Each point is reached from the start by the listed moves, each made 0, 1 or 2 times, or once backwards (-1), plus a little noise. Say if it took an odd or an even number of moves. Then give how often each move was made.

Moves:
(1): [-19  -8  18 -30]
(2): [-8 14 -6 -1]
(3): [-5 12 10  0]
Start: [-19  -2   3   0]
Points:
[-53 -29  27 -60] => odd (2, 0, -1)
[-54 -20  54 -58] => even (2, -1, 1)
[ -7 -28  -2   1] => even (0, -1, -1)

Moves:
(1): [ -1   7 -11  -6  -4   9   6  -3   1   0   2  -8]
(2): [-1 18 -6  6  8  3  3  2  3  8 -2 -6]
(3): [  0   1   7   2  -4   8  -7  -7  -8  -4   7 -10]
(4): [ -8   9  -8   5  -2   4   0   3 -12  -2  -1  -7]
(5): [ -1   5  -1   2   1   6  -1  -3   5 -15  -1  -1]
(6): [ 2 -6  2 -5 -1  3  7  9 -1 -3  7 -1]
(7): [ 1 -3 -1  7 -2 -4 -5 -3  0 -7  9 -5]
(8): [ 6 -2  1  0 -2 -3  4 -1 -3 -7 -1  3]
(9): [ 6  2 -6 -1  0 14 10 -1  1  1  3  9]
(10): [  8  -8   1  -4  -8 -10 -15   6  -5   0  -4  -7]
(11): [ 3 -2  5 -7  1 -9 -3 -4 -4 -2  8  2]
(12): [ 2 -9  0 -1  9 -6 -3 -3  4 -3 -9 -1]
Start: [ 8  1  3  6  1 -2  6  3  1 -2  1 10]
Points:
[ -4  35 -44  -2  24  14  17  33  21 -13 -35 -36] => odd (2, 2, -1, 1, 2, 2, -1, -1, -1, 1, -1, 2)
[  5  27   5   1  40 -14   7 -25  17  28 -17  -8] => odd (1, 2, 1, -1, -1, -1, -1, 0, -1, -1, 1, 2)
[ 50   5 -19  15  26 -15  15  -8  27  -2 -24  28] => odd (0, 2, -1, -1, 0, -1, 1, 2, 2, 1, 0, 2)
[ 28   2 -13 -24  11  18  39   6  17  -2  20   4] => odd (2, 1, 0, -1, 0, 2, 0, 0, 1, 0, 1, 1)
[-15  60   2  52  -6   6 -46  -3 -34  -8  13 -50] => even (-1, 2, 2, 2, 1, -1, 1, -1, -1, 1, 0, -1)
[ 30  -8  22 -13  32 -24   8   3   6  10  17  -3] => odd (0, 2, 1, -1, -1, 2, 0, 0, 0, 0, 2, 2)
[  6  36 -15  -1 -22  27  10  16 -19 -42  22 -43] => odd (2, 1, 1, 1, 2, 2, 0, 1, -1, 1, 0, -1)
